Each row of a before or after table is a point. The points were changed in one or more steps. Then noise was added and the rows were shuffled. The steps act on how far a point lies along the listed directions, d1 being the first. Write out the steps. A step turns or swaps two directions, mirrors them in a line or flattens them onto one, adds a multiple of one to another, or multiplies one. Angles are multiples of 10 degrees, from the lower direction toward the higher: turns from -170 to 170, lines from 10 to 170 but not 90. Use the fewest steps. Two steps may share a direction if one is a turn and the other turns, adds or multiplies; they go together, in the order done. Otherwise the lowest direction goes first.
In the rows, zero is written as 128.

Directions:
(1): [95 85]
(2): [ 85 161]
Before (12 x 2)
[[123 124]
 [138 127]
 [149 143]
 [141 112]
 [128  91]
 [111  84]
 [163 152]
 [117 109]
 [132 111]
 [137 145]
 [113 128]
 [116 101]]
After (12 x 2)
[[138  24]
 [220 184]
 [ 97  59]
 [115 116]
 [143  82]
 [ 88  14]
 [170  84]
 [101  77]
 [ 83 130]
 [153 168]
 [186 163]
 [154 121]]
Steps: multiply d1 by 2.5; multiply d2 by 3

Directions:
(1): [109  84 174]
(2): [168 156 172]
Before (12 x 3)
[[ 96 101 154]
 [ 74  83 161]
 [ 81  95  85]
 [ 41  75  52]
 [160 151 110]
 [166 151 157]
 [120  92 188]
 [101 116 121]
 [145  93 154]
 [111 138 130]
 [127 164 100]
 [167 181 150]]
After (12 x 3)
[[168 184 161]
 [102 113 119]
 [166 155 122]
 [107  79 179]
 [ 41  78  51]
 [ 84  89  89]
 [107 139 123]
 [169 155 160]
 [132 171 102]
 [ 65  71 136]
 [143  86 146]
 [ 90  99 145]]
Steps: add -0.3 times d1 to d2

Directions:
(1): [192 173 159 147  94 134]
(2): [146  53 158 133  90 109]
(3): [104 149 183  63 121 108]
(4): [135 111 180 144 184 176]
Before (9 x 6)
[[132  89 164 100 131 100]
 [163 115 125 162 144 155]
 [249 164 105 240  89 162]
 [ 93 120 171 102 157 147]
 [114  98 158  83 122 125]
 [135 107  98 167 127 128]
 [108 143 133  93 147  84]
 [118 106 145 109 119 126]
 [ 99 126 156  76 138 127]]
After (9 x 6)
[[ 83 115 139 103 138 107]
 [166 172 129 130 128 105]
 [175 105 163 137 113 114]
 [159 158 171 148 128 165]
 [ 21  14  19 154 203 139]
 [150 120 136 125 114 133]
 [109  94 129 118 169 138]
 [176 122 156 125  98 138]
 [177 155 141 136 112 152]]
Steps: multiply d1 by 1.3; turn d1 and d3 by -120 degrees

Directions:
(1): [162 200 142 121  98 192 141 138 163]
(2): [139 106 150 113 168 200  90 113  71]
(3): [ 77 153  67 112 110 146 125  56 120]
(4): [ 50 121 156 167  84 157 124 168 114]
(5): [113 114  99 169 180 154  91 137 200]
Before (13 x 9)
[[123 141 111 149 130 125 130 144 159]
 [132 126 134 136 131 104 151 122 153]
 [ 96 112 121 122 135  99 122 128 103]
 [128 100 139 100 124 119 131 122  71]
 [115 119 109 138 130 123 120 119 132]
 [126 124 120  96 133 154 126  99  99]
 [111 167 122 136  99 120 145 132 159]
 [129 128 130 115 121 143 122 105  76]
 [112 160 115 128  98 144 149 103 117]
 [121 168 100 123  97 112 143  97 158]
 [140 161 105 120 110  80 149 120 147]
 [132 106 130 106 148 129 110 101  81]
 [119 129 117 138 134 103 145 110 142]]
After (13 x 9)
[[138 132 152  87  88 123 149 101  27]
 [119 124 117 143 147 112 135 112 144]
 [103 116 129 113 118  80 135 133  97]
 [133 123 138 138 142 116 140 125 150]
 [143 102 152  87 138 134 114  97  39]
 [114 135  93 174 157 134 113 146 201]
 [131 122 133  78 124 156 134  94  61]
 [111 167 119 111  71 119 171  99  94]
 [109 114 102 149 143 125 113 124 152]
 [103 172 113 141  92 104 153 133 171]
 [122 159 103 114 100 117 137  91 139]
 [148 112 167  63  82  96 166 119   5]
 [146 157 121 101 108  99 146 112 100]]
Steps: turn d1 and d3 by 10 degrees; add -1.5 times d4 to d2; multiply d5 by 3

Directions:
(1): [140  97 174 162 156 212  74 100  95 139 119 143]
(2): [162 136 144 208 175 101 133 126 157  93 180  85]
(3): [119  83 146 138 102 140 159  81 194  94  60  99]
(4): [128 126 161 175  52 146 199 135  84 129 156 144]
(5): [215 105  89 132 152 145 176 142 135 189 103 130]
(6): [160 104  86 135 117 148 113 186 117  37 111 162]
Before (8 x 12)
[[159 122 111 124 132 123 137 142 123 118 132 139]
 [145 121 136 137 183 176  88 117 100 181 133 143]
 [122 135 128  99 115 132 125 120 122 150 115 130]
 [129 136 120 105 132 126 125 156 104 128 141 147]
 [145 131 116 134 210 125  85 125 164 118 137 114]
 [154 147 101 130 149 106 160 140 144 170 149 119]
 [121 135 137 129 122 149 115 138 119 127 147 128]
 [111 126 139  93 123 135 119 122 104 149 123 140]]
After (8 x 12)
[[131 130 144 138 132 169 110 133 113 130 145 134]
 [123 137 132 105 110 130 126 120 123 148 121 127]
 [133 128 140 134 207 138  74 109 153 138 137 114]
 [139 129 111 118 121 105 131 137 133 102 132 132]
 [120 137 116 102 133 115 122 156 114 121 144 142]
 [120 121 148 110 129 145 115 118 101 153 128 138]
 [110 166  94 117 115  63 174 147 155 134 155 113]
 [126 101 195 175 195 250  31  79  70 181 132 153]]
Steps: multiply d1 by 2.5; multiply d2 by 0.7; flatten d3 and d5 onto the line at 10 degrees; turn d4 and d6 by 20 degrees

Directions:
(1): [166 161 183 135 151 159 153 184 177 139  76 159 162  83]
(2): [159  83 133 110 234  85 137 150 127 133 120 116  75 143]
Before (9 x 14)
[[138 114 131 129 146 113 125 133 126 132 118 129 118 123]
 [124 113 115 127 137 123 125 128 111 127 142 131 110 133]
 [124 128 125 133 138 128 136 127 124 128 127 130 125 117]
 [123 134 130 123 126 123 137 134 133 130 125 131 123 117]
 [125 126 115 124 121 110 125 118 106 132 153 120 122 133]
 [127 148 124 129  87 143 129 121 136 124 129 139 153 126]
 [ 88 112  83 134  93 129 110  87  96 128 163 104 123 163]
 [116 138 115 137  88 141 115 114 129 127 137 135 148 131]
 [ 97 111  86 120 107 111 111  88  90 123 155  98 101 156]]
After (9 x 14)
[[137 120 134 131 134 122 125 133 129 132 116 133 127 117]
 [124 130 128 132 138 132 138 129 125 129 126 133 129 114]
 [139 143 132 124 115 135 134 133 143 128 120 140 145 123]
 [115 123 105 130 106 125 111 107 118 125 147 127 130 145]
 [ 41  61   9 121  77  79  77  14  30 114 234  61  70 226]
 [106 105  94 125 120 113 115 107  92 121 162 120 102 148]
 [105 109  86 120 108  94 112  89  80 127 180 102 105 158]
 [ 45  64  10 110  77  68  76   9  22 107 228  54  52 220]
 [128 138 138 125 131 128 140 141 138 132 119 135 125 110]]
Steps: multiply d1 by 3; multiply d2 by 0.4

Directions:
(1): [106  69  97 178 165 184 159 111  84 139 169 176  67 146 181  96 120 167
 133 110]
(2): [117 134 130 121 216 117 178 173 119 187 147 153 172 135 137 171 127 106
  98 209]
(3): [158 107  98 156 166 143  85 104 112 178  82  31 125 147 120 151  72 169
 162 153]
(4): [ 96  73 145 147 113 102  88 164 142 188  97 102 139 159 200 141 179  86
  95  71]
Before (8 x 20)
[[125 122 135 119 102 174 190 130 120  64 217 248  86 120 119  65 121 148
  138 151]
 [102  99 127 153 138  89 154 190 156 188 156 154 166 137 158 158 194  86
  108 118]
 [ 87  34  94 200 219 129 115 143  90 208 121 106  94 186 208 155 119 155
  123 141]
 [146 147 116 122 217 125 138 161 130 164 123 122 175 126 109 133  80 146
  125 208]
 [ 93  55 107 132 186 166 159 147 108 145 176 208  87 124 203  91 144 142
  118 115]
 [119 198 147  88  90 123 180 111 158  28 158 216 147  61  73 124 125 112
  136 116]
 [169 140 130 126 160 147 111 100 121 127 126  94 124 145  99 158  85 145
  114 164]
 [104  98 122 119  88 125 138 123 125  86 133 164 101 141 147  90 168 116
  123  59]]
After (8 x 20)
[[146 120  86 127 187 145 155 108  98 131 121 104 122 143  96 132  84 165
  157 168]
 [115  80 102 176 179 112 150 173 134 218 149 122 152 149 161 165 157 119
  128 141]
 [119  79  86 188 121 194 121  62 103  97 128 135  59 114 153  98  80 192
  178  56]
 [154  99 111 105 179 114  63 137 145 192  68  30 156 127 132 156  91 143
  152 158]
 [107 107 155 124  89  95  75 170 167 129 101 133 152 134 171  92 169  96
   98  59]
 [171  78 105 160  95 171  60  92 124 145  98  42  85 158 120  98  60 190
  192 124]
 [116 153 158  98 155  29  91 183 169 170  75  68 204 145 111 207 147  76
  102 180]
 [141 142 162 107  85 120 103 117 150  89 135 139 124 137 121 134 148 101
   87  94]]
Steps: turn d1 and d3 by 130 degrees; swap d2 and d4

Directions:
(1): [142 135 130 150 139  83 112 136 120 202  62 123  95 140 156 137 176 119
  62 120 150 175 119 143 165 140  94  52  81  26 119 141]
(2): [128 155 190 117 110  96 100 150 135 192 141 141 145 158 112  90 107 207
 160 212 194  73 133 100 173  73 119 138 151 104 177 125]
(3): [183  96 116 131  97  98 164 162 112 146 148 153  77  62 127 173 191 144
 132  75 196  89  71  97 116 150  82 157 130 162 168  68]
(4): [ 54 169  77 118 153 104 204 148 130  98  80 162 102 185 142 167 119 193
 114 108 188 127 125 142 146 170 139 163 187 128 110 182]
Before (8 x 32)
[[129 128 137 128 135 135 111 114 126 139 126 104 134 133 118 118 120 124
  116 137 116 134 126 140 140 117 126 104 119 103 125 139]
 [178  87 129 148 129 125  87 130 127 159 128 104 127  90 135 120 165  67
   98 118  90 161 124 129 132 129 104  61  65  78 119 101]
 [113 122 120 138 148 137 135 116 131  98 123 119 126 120 139 131 128 109
  109 120 102 148 134 139 120 137 120 116 126 121 100 151]
 [146 112 119 128 128 137 112 112 123 117 136 109 133 109 118 128 118 108
  136 120 107 126 133 125 128 142 131 131 108 151 133 122]
 [160 111 126 127 125 122 142 138 122 131 147 144 106 107 127 131 147 136
  136 105 149 106 109 117 132 137 100 152 121 147 149 107]
 [173 107 131 126 118 142 106 127 122 138 146 113 124  90 125 128 144  93
  126 120 101 128 124 120 118 113 118 108  91 132 132  94]
 [126 127 141 137 120 120 114 122 134 161 118 138 135 148 134 120 118 151
  120 151 134 117 122 124 144 112 123 128 123 113 134 138]
 [132 140 148 143 133 111 101 121 128 175 106 110 116 136 147 132 148 104
   93 130 120 166 136 135 154 135 114  77  93  61 123 147]]
After (8 x 32)
[[112 154 141 145 170 111  87 109 132 185  59 111 129 192 155  89 125 109
   64 155  99 197 163 165 183 125 117  43  73   8  97 185]
 [135 103 117 129 128 146 154 126 127  74 163 130 120  83 126 145 133 115
  139 101 118 109 114 117  98 138 116 161 146 181 121 117]
 [155 124 143 129 132 143  83 115 128 153 122 100 141 123 131 106 126  90
  111 148  81 152 149 135 136 101 130  77  78  89 115 125]
 [143 100 142 130 132 172  75 108 141 103 170  95 180 114 112  86  98  72
  147 156  45 141 159 130 116 104 151 101  99 132 111 119]
 [141 112 130 116 115 151 135 124 124  98 175 117 136 101 100 130 115 137
  162 120 132  88 109 119 114 119 128 164 150 180 146 106]
 [154 110 123 131 128 125 108 117 119 136 126 111 123 106 123 133 132 109
  126 118 116 132 128 126 137 144 120 118  98 133 136 120]
 [115 131 147 114 116 170 122 113 137  76 195 117 159 118 110 121  87 119
  183 141  97 100 145 113 104 118 158 183 159 197 139 128]
 [124 122 137 130 116 131 126 124 136 135 143 143 139 138 124 123 107 159
  143 146 136  96 118 114 130 112 131 160 143 153 142 128]]
Steps: multiply d3 by 3; turn d1 and d3 by -130 degrees; turn d2 and d4 by 10 degrees

Directions:
(1): [103 181 131 188 104 138 110 143 170 123 156 122 127 114  90 173 134 172
 141 213 139 126  88 156  17 168 119 151 111  71  97 132 144 136 122 127
 189 155 158 115 149 102 107 122 132 109  62 128 100 124 172 180 141 168
 104 147 171 144 159 124 102 126  61 103]
(2): [154 119 164 138 132 105 108 133 100 126 127 192  70 112 150 179 137 125
 103 105 153 154 179 130 140 147 148 109 164  94 164 167 167 243 125 104
 175 107 161 196 108 115 149  82 151 114 146 108 167 163 151  92 133 102
  90 157 163 206 108 160  72 140 130 110]
(3): [216 195  92 157 150 131 111 146 122 118 182 119 127 124  66 134  93 178
  87  91 116 137 127 153 134 115 196 154 146  76 188  64  84 190 122 128
  98 137 149 126  75 104 129 151  84 117 136 197 100 112 131 144 134 132
 125 124  42 121 119  98 124 120 146 132]
(4): [111  67  78  59 162 127 156 159 140 108 141  98  69  99 121  95 128 177
 163  62 135 136 132  84  68 189 124 147 172  82 143 117 196 151 136 106
 129 129 113 168 112 124  87 159 113 130 162  88 107  90 102 125 116 203
 121 144 158  93 164 126 155  62 151 133]
(5): [ 96 170  90 172 146  96 123   7  66 143 141 137 103  65 102 114 157 168
 135 142 127 113 112 131 170 132 116 194 132 111 118  78 122 111 128  73
 106 135 117 150 171 109 175 113 121 127 171  78 150  90  95 127 131 102
 107 183 173 138 135  69 157 170 117 161]
(6): [129  97 114 158  74 137  87 158 132 120  98  67 131 143 104 126  90 130
 166 134 101 119  53  98 135 100 145  74 163 112 120 196 143 169 120 156
 117 174 148 152 120  81 145 105 158  91 223 167 153  66 119 175 130  52
 115 105 179  89 134  98 138 143 124 149]
Before (13 x 64)
[[105 149 176 116 160  93 139  82 125 127 128 211 129 116 168 151 175 104
   93 156 156 122 200 157 165 145  92 151 116 157 108 116  94 114 133 101
  158  81 128 109 155 158 151 104 112 143  39  70 148 201 137  91 160 143
  156 147 132 187  99 168 100 149 114 101]
 [ 67  51 136 120  80 137 120 172 167 128  90  78 129 139 138 118  98 116
  171 146 128 130  60 116  79 129 107  68 153 119 111 219 169 135 113 145
  149 157 135 138 131 107 125 126 162 109 151 123 132  90 141 158 126  94
  119 108 191 103 137 154 116 118 123 148]
 [169 101 117 130  95 125 114 212 162  89 148  93  85 129  98 152  84 168
  154  91 124 128  83 116  93 138 183  84 176  56 170 163 143 224 141 150
  132 164 164 170  69  80  90 121 153  96 169 183 113  97 146 153 138 125
  109 122 124 108 126 118  90  96 152 127]
 [148 135 170  93 161 136 155 171 143 137 141 167 132 153 149 156 114 102
   86 117 152 153 184 165 123 140 154 142 113 120 153 121 123 137 118 134
  143 101 117 117  98 162 120 139  99 142  52 156 119 178 149 100 125 161
  141 114  75 158 117 170 110 108 159 109]
 [ 89  70 112  61 116 154 146 168 155 125  67  72 144 150 187 110 110  87
  171  95 147 126 117  87 114 159  97  82 146 155  95 167 191 101 136 139
  122 146 113 122 129 134  96 148 142 138 141 106 122 119 113 125 131 161
  159 100 159  89 158 171 148  84 135 116]
 [120 135 119 135 103 158 129 144 148  94 141  68 149 138 100 134 105 135
  125 169 131 124  78 118 100 121 116 123 114 114 108 129 120  90 111 160
  112 142 136  92 135 112  90 140 119 126 101 146 119 110 120 173 130 130
  140  95 122 109 140 104 150 132 115 126]
 [134 154 106 189 100 121 107 116 124 113 137 108 109  94  84 147 112 168
  136 177 115 127  76 134  95 131 140 146 161  71 119 143 138 176 129 124
  141 162 150 155 146 101 147 107 145  93 151 129 121  82 129 162 137 117
  106 153 164 125 145 111 132 128 123 120]
 [105 113 116 117 145 109 143 105 113  98 131 140  92  96 165 116 137 143
  141 127 155 122 125 122 111 183 108 147 155 101 142 133 162 151 144 104
  152 128 128 167 139 129 125 133 126 126 156 103 144 114 102 124 125 135
  117 182 168 140 149 149 131 105 117 141]
 [116 166 130 146 130 109 136 104 115 133 146 153 129 112 129 150 147 139
  110 134 122 126 126 153 106 134 113 167 129 101 125 104 130 143 120 118
  148 118 129 126 133 121 130 108 113 138 102 111 118 142 148 126 138 135
  126 154 124 145 126 128  96 144 107 125]
 [147 144 150 145 131 137 132 137 135 134 151 148 156 130 143 162 109 124
  131 147 130 152 128 144 114 117 130 104 112 120 127 124 121 131 129 141
  161 110 128 125 124 144 119 133 120 121  84 155 127 160 142 140 122 157
  119 122 120 160 120 157 101 143 100 101]
 [164  61 123  78 110 146 106 211 177 109 103 117 160 176 160 125  96  93
  118  83 112 113 148 103 133 105 143  62 147 152 132 163 116 128 138 164
  105 116 120 125  92 145  85 149 119 138 135 171 110 143 143 108 120 122
  146  79  86  98 111 163 112 104 161 113]
 [117  29 121  39 150 137 165 161 118 125 116 125 119 148 184  97 136  96
  136  44 119 135 153  78 157 146 124 100 158 154 137 132 161 119 124 123
  117 102  97 144 103 153 117 155 130 134 161 104 133 157  96  98 124 145
  157 111 126 120 133 172 150  91 185 129]
 [147  87 136 131  91 112  99 139 106 127 102 151 114 124 133 144 111 108
  118  81 131 129 131 112 181 112 148  92 159 142 149 182 135 170 122 119
  126 124 140 178 126 107 167  75 154  98 170 138 164 121 135 105 135  46
  109 133 161 153 104 135 116 152 149 148]]
After (13 x 64)
[[153  44 111  56 142 137 121 199 167 108 110 131 126 152 174 119 108 116
  119  51 127 121 176  91 117 132 138  83 168 132 143 148 142 143 145 145
  117  99 112 151  94 150  75 153 112 143 141 134 107 143 139  90 115 151
  138 105 102 107 121 172 112  91 174 111]
 [128 203 142 146 148 125 130 115 169 116 160 153 177 132 115 138 141 140
   95 183 134 113 143 172 114 137 118 163  96 134  97  71  49  75 129 127
  131 113 133  55 139 139 122 150  74 141   8 125  93 172 143 156 163 175
  168 118  72 130 117 140 125 136 102 105]
 [119  84 104 102  96 135 132 133 129 132 100 109 175 140 121  94 108  98
  137  89 109 103 109 114 180  93 123 115 116 190 121 132  90  51 130 142
   76 123  98 107 145 132 139 130 126 121 139 155 126  97 114 121 126  78
  155 100 109  83 121 114 170 132 159 162]
 [146  99  85 119 115 135 117 172 146 117 128  58 125 125  85  97  65 151
  138  85 114 134  65 128 120 113 169  88 174  96 178 150 127 169 107 134
   96 161 139 141  85  96 129 158 119 106 193 172 118  56 119 158 121  95
  123 102 110  82 127 117 132 107 167 175]
 [137 120 142 129 122 149 135 151 152 121 145 125 160 137 141 149 102 124
  151 146 124 147 108 132  89 117 123  93 117 124 118 139 127 111 126 146
  160 122 122 115 125 144 104 142 124 117  86 151 122 148 138 150 119 162
  122 103 132 141 132 154 114 131  90 107]
 [ 99 162 139 151 112 123 134 114 124 130 131 135 151 126 132 149 140 129
  130 164 102 119  99 147 100 124  98 151 117 118  97 126 122 110 117 133
  149 130 119 104 145 124 121 110 119 138 101 112 115 126 149 145 134 123
  133 143 136 123 132 125 106 150  96 121]
 [106 150  92 137 143 113 147  90 113 103 149 109 128  99 135  92 127 153
  143 142 141 107  88 133 132 163 112 164 133 110 124  88 122 102 143 109
  114 137 118 132 147 124 123 156 107 132 157 127 127  95  90 151 124 130
  133 173 130  99 152 113 160 106 122 156]
 [ 64  24 121  78  91 125 146 163 153 102  94  76 102 122 148 101 120 116
  206 103 120 104  68  77 118 136 106  81 153 126 108 202 172 107 153 148
  116 162 114 160 131 111  94 122 180 113 190 101 140  94 110 136 127 128
  125 120 194  73 142 119 139  99 154 140]
 [106 123 118 170  82 118 118 108 115 123 102  99 129 110 111 130 111 130
  155 188  99 115  64 120 131 113 120 132 153 120  95 170 130 138 122 133
  128 158 131 134 168 114 156 101 164  96 170 121 142  76 120 156 129  86
  130 135 185 112 143 119 148 139 129 129]
 [137  82  87  59 193 131 170 135 103 119 156 132 112 130 143  88 140 141
  115  36 119 138 159 101 159 156 150 155 157 123 162  61 137 116 123 108
   99  99  97 140 100 150 116 176  92 144 140 115 108 154  98 100 127 178
  159 137  81 118 145 149 158  82 186 132]
 [149 120 139 132 114 143 113 153 122  93 140 106  96 126 114 165 106 131
  112 135 148 147 119 112 121 134 138  96 158  80 148 170 158 192 107 142
  143 130 168 152 110 102 109  97 138 115 139 134 150 129 135 139 125 100
  110 115 153 169 123 126 106 132 130 111]
 [ 96 114 160  78 156 141 160 173 167 135 137 149 128 143 154 147 135 108
  119 144 156 141 154 151  76 165 122 142 108 119 115 142 151  87 118 138
  162 116 110 109 126 162  97 153 111 138  44 126 111 160 138 120 122 190
  140 121 115 134 140 171 122  97 139 111]
 [184 139  63  89 153 139 133 161 123 115 134  84 114 124 125 128  82 153
  121  35 152 145 132 111 136 159 165 130 184  86 168  90 164 196 129 110
   95 146 133 146  76 100 107 156  91 133 166 147 105  96 111 125 142 165
  142 120  87 101 150 134 138  81 156 123]]
Steps: turn d1 and d6 by 30 degrees; turn d2 and d3 by -160 degrees; turn d4 and d5 by 30 degrees
